Each point is reached from the start by the listed moves, each made once or not at all, plus a little noise. Is the number of moves made odd or even? Then give how often each move was made.
In the rows, zero is written as 128.

Moves:
(1): [116 102 158 115]
(2): [ 93 126  62 143]
(3): [100  39 157 190]
Start: [149 131 118 123]
Points:
[148 130 119 126] => even (0, 0, 0)
[122  39 146 187] => odd (0, 0, 1)
[118 131  48 137] => odd (0, 1, 0)
[ 83  42  80 203] => even (0, 1, 1)

Moves:
(1): [143 120 149 165 117 126 126 111 124]
(2): [138 118 109 118 107 133 122 143 134]
(3): [118 144 129 124  86 103 109 111 151]
(4): [117 168 156 125 141 157 164 184 111]
(5): [ 88 141  97 162 112  96 114 120 156]
(6): [111  85 130 123 140 144 102 137 112]
(7): [132 161  81 147  98 151 128 109 128]
(8): [ 96 100 138 151 108 102 147 133 129]
(9): [125 115 119 104 139 126  90 153  92]
Start: [101 117 125 139 102 104 117 114 120]
Points:
[ 53  83 105 221  31  54 117 107 149] => even (1, 1, 0, 0, 1, 0, 0, 1, 0)
[  7 146 121 162  52  51 101 176 119] => odd (0, 0, 1, 1, 1, 0, 0, 1, 1)
[103 137 166 146 116 127 112 177  62] => odd (1, 0, 0, 1, 0, 0, 0, 0, 1)
[ 76  97 154 161  77 108 128 196  75] => odd (1, 1, 0, 1, 0, 0, 0, 1, 1)

Moves:
(1): [105 140 115 131 136 143 117 113 145 128 128 106 132 118 124 130 145 146
 124 116]
(2): [102 126 117 112 132 125 111 135 109 119 138 107 135 105 153 122 129 144
 122 164]
(3): [128 124 115 115 138 130 164 145 119 126 133 110 122 154  98 138 136 144
 143 112]
(4): [137 117 121 123 129 130 141 109 132 107 138 127 131 144 140 129 131 133
 118 136]
(5): [120 136 146 130 120 129  89 167 122 116 138 126 144 113 137 123  95 109
  96 142]
(6): [128 115 127 119 117 103 102 120 125 114 136 129 129 119 141 138 136 136
 128 117]
(7): [138 138 141 154 129 134 124 140 154 124 129 136 130 148 139 114 138 142
 131 139]
(8): [132  99 122 130 142 128 134 132 118 129 126 111 128 146 116 119 137 128
 149 112]
(9): [114 128 127 130 107  79 167 119 106 158 108 112 110 118 126 131 129 102
 125 123]
(10): [126 132 133 135 140 138 125 122 126 128 135 139 112 115 128 128 134 131
 114 124]
(11): [146 138 129 131 130 105 135 124 142 114 140 131 147 139  97 133 135 135
 133 122]
(12): [116 130 107 144 119 147 145 110 108  94 119  81 140 100 130 122 115 154
 136 114]
(13): [117 109 139 114 122 120 133 121 123 122 127 106 128 133 125 121 144 134
 151 122]
(14): [119 119 139 121 113 112 120 134 126 148 135 143 126 116 137 155 120 123
 113 144]
(15): [126 128 131 136 128 125 127 121 120  93 123 133 148 155 137 137 148 129
 127 169]
(16): [143 114 122 136 113 124 118 121 132 112 135 113 120 119 133 130 134 115
 140 127]
(17): [113 114 121 123 120  98 141 143 155 102 128 121 143 136  99 125 133 131
 162 129]
(18): [141 130 143 135 121 110 113 136 147 119  93 124 125 134 124 119 139 128
 120 147]
Start: [126 141 126 113 140 145 135 146 141 110 123 122 115 104 151 134  99 122
 148 126]
Points:
[ 93  87 135 109 100  14 157 187 162  35 101  19 149 150  63 157 156 107
 200 154] => even (1, 0, 1, 0, 1, 0, 0, 1, 1, 0, 1, 0, 1, 1, 1, 1, 1, 1)
[ 63 119 121  98  80   7  79 159 139  36 150  64 172  62 155 179 123 108
 140 193] => even (1, 1, 0, 0, 1, 1, 0, 0, 1, 0, 1, 0, 0, 1, 1, 1, 1, 0)
[ 86 150 110  93 145 113  84 173 132  23 161  68 173 108 147 156 127 171
 124 174] => odd (1, 1, 1, 0, 1, 1, 0, 0, 0, 0, 1, 0, 0, 0, 1, 0, 0, 0)
